Each point is reached from the start by the listed moves, each made once or not at all, plus a little noise. Is the number of moves made odd or even? Then give how often each move was made.

Moves:
(1): 38,20,3
(2): 44,-11,-17
Start: 10,0,9
Points:
95,11,-5 -> even (1, 1)
46,20,12 -> odd (1, 0)
5,0,10 -> even (0, 0)

Moves:
(1): 6,-11,-17,-10,22,1,14,-18
(2): 30,23,-1,-9,-25,0,6,18
(3): 3,-18,20,0,26,-8,-2,-10
(4): -9,-5,-42,-36,32,2,-11,-12
(5): 6,-1,-7,13,17,-3,-5,-13
(6): 10,-10,-5,12,-16,-5,-8,-8
(7): 4,-3,-10,-3,7,22,-8,6
(8): -3,4,11,-24,7,7,-6,-22
Start: -6,4,-11,-5,24,4,-8,5
Points:
13,-20,-42,-6,36,20,-9,-15 -> odd (1, 0, 0, 0, 0, 1, 1, 0)
-14,1,-53,-40,57,5,-19,-8 -> odd (0, 0, 0, 1, 0, 0, 0, 0)
13,-34,-11,-3,55,-10,-3,-30 -> odd (1, 0, 1, 0, 0, 1, 0, 0)
12,28,-42,-74,38,12,-20,-12 -> odd (0, 1, 0, 1, 0, 0, 0, 1)
2,-34,-44,-62,95,0,-22,-65 -> odd (1, 0, 1, 1, 0, 1, 0, 1)
22,31,-2,-38,6,10,-9,2 -> even (0, 1, 0, 0, 0, 0, 0, 1)

Moves:
(1): 7,7,-9,13,-24,10,43,-3,34,9,33,-4,-5,-27,6
(2): 31,0,-14,-3,3,8,-8,33,-3,18,-10,-1,-9,-3,-4
(3): -14,-20,-32,-1,-1,-14,6,11,-15,-7,-14,14,-20,4,-2
(4): 14,-8,-24,-2,-28,-5,28,23,16,-51,3,26,-28,16,37
(5): 11,17,-1,17,9,-50,-23,17,-8,46,28,18,5,22,12
(6): 17,9,9,-5,20,15,-16,25,14,3,4,-45,4,-26,-14
(7): -1,-6,14,29,-2,-5,-7,-14,-3,9,-2,-3,-10,1,-26
(8): -27,3,-9,6,8,12,-6,16,2,20,23,25,3,2,-1
(9): 8,29,-25,-45,-33,-28,9,14,6,21,-12,-8,11,-49,23
(10): -11,-27,8,5,-25,-33,1,-14,26,-8,16,-17,-2,-7,-17
(11): 9,-19,-7,-11,26,34,-16,-7,0,-7,-7,10,-30,-32,-10
(12): 4,-3,5,9,8,1,-4,-14,18,-2,-6,-4,0,-9,17
Start: 13,-8,13,-16,-25,-3,17,9,-6,-1,10,7,-1,-9,-7
Points:
45,-24,-25,3,-68,4,59,90,84,-11,75,-9,-36,-53,2 -> even (1, 1, 0, 1, 0, 1, 0, 1, 0, 1, 0, 0)
60,30,-37,-54,-89,-15,81,70,67,-19,35,-23,-16,-92,46 -> even (1, 0, 0, 1, 0, 1, 0, 0, 1, 0, 0, 0)
18,-63,-32,-26,6,20,-22,73,17,19,21,-5,-57,-73,-56 -> even (0, 1, 1, 0, 0, 1, 0, 1, 0, 1, 1, 0)
40,-40,-23,-6,-50,-15,43,61,51,12,37,-46,-33,-66,-38 -> odd (1, 1, 1, 0, 0, 1, 0, 0, 0, 1, 0, 0)
15,-63,-21,38,2,-52,-44,36,11,69,36,48,-68,-33,-38 -> even (0, 1, 1, 0, 1, 0, 1, 1, 0, 1, 1, 1)
90,5,-55,-50,-41,-44,2,77,25,22,6,51,-54,-64,70 -> even (0, 1, 0, 1, 1, 0, 0, 0, 1, 0, 1, 1)

Moves:
(1): -2,-11,-5,1,21,11,4,14,-6,-13,10,8,-11,17,3,7,14,-7,-15,4,-10,-13,-3,4,-4
(2): -1,4,29,-22,25,6,12,-1,11,6,3,8,6,0,-10,13,13,-14,0,6,4,13,1,-24,-6
(3): -8,6,20,-5,2,-17,4,-14,7,16,17,-8,8,9,-5,4,-10,-6,4,-8,18,14,-10,10,-10
(4): 6,-7,-12,-14,-8,-5,-15,-9,2,1,-2,3,0,2,-7,2,2,0,-2,-5,0,-2,-10,19,-15
(5): 0,-6,9,3,-1,-5,-5,7,-18,1,-4,0,-8,-9,-7,-10,1,6,-12,-5,-6,-8,-8,-5,-13
(6): 10,-5,5,-6,-14,-2,-5,-9,9,-7,-1,-18,4,-11,-2,-17,-3,-6,-8,-7,3,-10,4,-3,-9
(7): -11,4,6,2,4,0,3,2,3,-3,-6,0,-14,-9,-15,7,7,10,-2,14,3,-2,-1,11,4
(8): -2,12,11,-1,-10,10,-5,-3,3,4,2,-2,-3,24,-7,11,-6,10,5,2,-7,-8,-7,12,-2
(9): 0,13,2,-2,16,1,12,-8,-2,5,2,-4,-5,3,6,4,13,-13,-14,-11,-8,2,3,6,1
(10): -11,3,0,-14,9,-8,18,8,5,10,-10,13,-3,-11,-24,-7,2,9,-2,-7,-3,-4,-11,-3,-6
(11): -6,-8,1,1,-4,9,-1,15,13,21,9,-6,1,3,11,11,3,-9,1,-11,-11,2,-1,-4,13
(12): 8,2,16,-9,7,6,-7,3,-1,-22,1,4,-18,-6,2,3,-3,-13,-2,0,-11,-13,2,-2,-21
(13): 14,3,4,13,-20,7,-5,8,6,1,1,-13,3,4,-9,10,5,-13,12,1,-8,-19,12,-6,2
(14): 11,10,4,2,1,3,1,5,3,-1,-2,-9,-1,6,-8,0,-11,-22,-1,-12,3,15,1,-27,15
(15): -5,-12,-11,-13,-16,2,-6,-4,5,5,14,-9,11,4,2,13,12,0,-8,6,-27,13,-3,20,-1
(16): -12,-6,15,12,-2,1,-6,18,24,4,-6,-2,1,11,-16,-1,-6,-5,-9,-2,-3,-7,14,11,6
(17): 9,-1,0,-11,-6,-8,-12,13,21,-12,-11,-10,3,4,0,0,-1,-3,1,-9,-10,-13,-6,0,14
(18): -19,22,-1,-6,-3,7,-6,14,0,14,5,-8,-6,9,4,15,-1,11,1,8,1,3,4,-4,-17
(19): 3,9,1,7,7,-7,8,10,10,-23,-13,23,-17,-10,-6,9,3,9,-19,0,15,-15,4,-16,1
(20): 6,-3,-17,-13,4,1,2,-10,5,12,-1,-11,20,0,8,14,-11,5,-2,13,-9,4,-2,7,13
(21): 7,-15,3,5,23,1,12,5,16,-7,-3,-6,3,-5,-10,-3,4,-1,2,-21,-4,0,-5,1,-2
(22): -8,2,-2,-5,-6,9,0,-2,-8,-8,-5,-7,7,9,6,19,-5,-8,4,-2,0,6,-3,2,6
(23): 16,-8,-2,6,8,-2,25,-2,-7,-6,-7,2,-11,8,7,8,6,0,-3,12,1,2,14,6,5
(24): -17,-11,-21,1,-4,-2,-8,-1,-11,-6,-9,27,-16,-4,-8,0,-4,14,3,4,-1,-14,11,-18,4
Start: 11,-1,7,-6,-4,-5,26,0,-5,-8,-8,1,-4,-17,4,-2,3,0,12,11,-3,-6,2,1,9
Points:
4,8,44,-8,37,48,58,65,46,-34,0,-13,-52,58,-4,95,28,-50,-45,-16,-64,-20,21,11,6 -> odd (1, 0, 0, 0, 0, 0, 0, 1, 1, 0, 1, 1, 0, 1, 1, 1, 0, 1, 1, 0, 1, 1, 1, 0)
15,-38,3,-32,-14,1,26,15,16,-22,-35,21,-7,-2,-35,77,20,-7,-25,40,-38,-31,31,-3,10 -> odd (0, 1, 0, 1, 1, 0, 0, 0, 0, 0, 0, 0, 1, 0, 1, 1, 0, 0, 1, 1, 0, 1, 1, 1)
-1,14,57,-47,11,12,54,35,2,-2,-11,-4,-43,-27,-49,50,45,-5,-4,43,-52,-21,11,-6,-42 -> odd (0, 1, 0, 0, 1, 0, 1, 0, 0, 1, 0, 1, 1, 0, 1, 0, 0, 1, 0, 0, 0, 0, 1, 0)
9,7,35,-83,-21,10,-3,29,59,-33,-6,-21,-10,-11,4,65,22,-34,-21,-2,-40,-23,-7,-13,-24 -> even (0, 1, 0, 1, 0, 1, 0, 0, 0, 0, 1, 1, 0, 0, 1, 0, 1, 1, 1, 0, 0, 1, 0, 0)
11,-12,-7,-19,10,-10,27,8,27,-9,3,7,-17,-7,-2,28,-19,-24,-23,-7,3,-24,4,-46,33 -> even (1, 0, 1, 0, 0, 1, 0, 0, 0, 0, 1, 0, 0, 1, 0, 0, 0, 0, 1, 1, 0, 0, 0, 1)
-27,-21,55,-67,-19,-13,1,48,75,3,-9,-55,-12,-17,-59,34,3,-18,-20,-40,-54,-26,-32,54,-41 -> even (0, 0, 1, 1, 1, 1, 1, 0, 0, 1, 1, 1, 0, 0, 1, 1, 1, 1, 0, 0, 1, 1, 0, 0)

Moves:
(1): -4,-11,-3,7,-6,-11,1,-3,-8,21,-7,7,3,3,5,-7,2,3,-2,7,27,1,-9,4,-3
(2): 0,-6,15,-7,-4,-2,-8,-3,-13,-5,-18,-2,-4,6,1,-6,-4,-4,-7,1,-1,-5,-12,-3,-11
(3): 7,6,-11,-10,-8,8,1,-10,7,7,-5,-13,11,-8,-11,-3,-3,12,8,18,2,-13,-1,-12,19
(4): 8,19,10,-10,-7,5,-1,-3,2,7,7,-9,0,23,18,1,-24,8,-2,2,16,-6,1,6,-1
(5): -37,-8,6,5,-3,-7,-5,-13,-4,-9,-4,-10,17,5,-1,32,-4,-7,19,-22,-4,14,8,13,-17
(6): -20,-16,-2,0,-2,0,-16,8,11,-12,6,11,0,19,13,-8,4,-23,-6,1,7,18,1,-16,25
(7): 14,-14,-6,-2,0,5,-12,-13,-8,-7,10,8,20,-4,4,10,0,-4,-3,6,-9,3,5,6,-6
(8): -14,12,-9,7,-4,0,4,-2,-11,6,-14,-11,8,7,1,-26,-7,0,13,-5,15,-3,-30,-4,-10
(9): -22,3,18,3,10,6,-16,4,-9,-6,-3,25,-13,-4,11,-3,8,28,11,1,-20,1,1,-16,-2
(10): -7,-10,3,0,5,12,-5,4,8,8,5,-11,11,2,-3,12,10,3,16,13,8,-8,5,-7,-5
(11): 11,1,6,-3,-9,2,9,1,1,-3,4,6,-12,-11,6,-6,11,7,-1,2,6,13,-11,2,-2
(12): 9,6,-7,5,2,18,-11,-1,0,5,-6,25,-4,8,17,-3,5,-6,-2,7,16,4,14,-6,-1
(13): 1,13,2,6,8,4,-4,-1,-11,-22,2,-1,18,9,2,6,-11,5,-8,2,4,1,17,2,-15
(14): 2,17,-5,6,-15,2,-12,-13,21,-7,14,3,-4,3,-7,-13,-3,-7,1,8,10,-9,-2,-10,5
(15): 6,-8,-1,-8,4,19,-1,-5,-11,-6,-5,3,-1,2,-5,-21,9,-6,10,-10,21,-1,9,-22,-11
(16): -8,10,19,10,-5,5,-22,-1,14,13,-9,13,29,-13,-24,1,-15,3,23,4,13,-3,4,-12,-2
(17): -2,3,8,7,-10,13,4,-4,12,1,-8,-7,-8,-4,16,-12,-11,-6,11,14,4,-8,7,-2,5
(18): -3,5,-1,-22,4,0,6,-4,8,15,-2,6,-5,-3,-10,-17,6,1,8,18,-3,5,5,-3,-6
(19): -7,0,-1,-4,-33,-4,-20,3,0,-4,6,-6,3,19,-2,-5,1,9,9,-5,-2,7,0,-4,7
(20): 16,3,-3,-1,4,-10,3,6,-23,-14,9,-7,-3,17,11,9,26,-10,9,-4,-4,3,4,5,14
(21): -12,-13,0,-6,-18,-15,-8,3,3,-8,-16,13,16,10,7,-5,-18,3,-3,9,4,-18,-12,-11,1
(22): 9,4,-7,2,8,-11,-12,5,1,-5,-6,-3,-16,2,-3,3,-17,6,1,11,9,4,7,-11,-7
(23): 27,-27,30,-4,3,15,-7,-9,2,-10,-26,-7,-5,4,-5,-4,5,19,15,-14,0,-7,10,25,-9
(24): -6,-7,20,10,-1,5,8,-4,11,1,18,-5,-2,12,-12,0,8,2,1,27,-19,1,3,-23,-2
Start: -10,-10,-12,12,-3,-2,13,-12,-17,5,0,-4,-1,-6,4,1,-1,9,4,21,-5,-2,-3,17,-2
Points:
-65,-48,28,44,-48,18,-59,-49,23,-26,5,25,69,23,0,-10,-39,-13,62,92,75,6,31,-71,-37 -> even (1, 0, 0, 0, 1, 1, 1, 0, 0, 1, 1, 0, 1, 1, 1, 1, 1, 0, 0, 0, 1, 1, 0, 1)
-14,-9,51,15,-71,68,-40,-74,22,9,-30,12,36,22,-26,-52,-3,36,95,79,75,5,51,-33,-36 -> even (1, 0, 1, 0, 1, 0, 0, 0, 0, 0, 1, 1, 1, 1, 1, 1, 1, 1, 1, 0, 0, 0, 1, 1)
16,-30,16,12,-64,61,-81,-44,24,-1,-7,24,-15,46,67,-38,-16,61,59,94,71,-4,32,-26,26 -> even (1, 0, 1, 1, 0, 1, 1, 0, 1, 1, 1, 1, 0, 1, 0, 0, 1, 0, 1, 0, 0, 1, 1, 0)
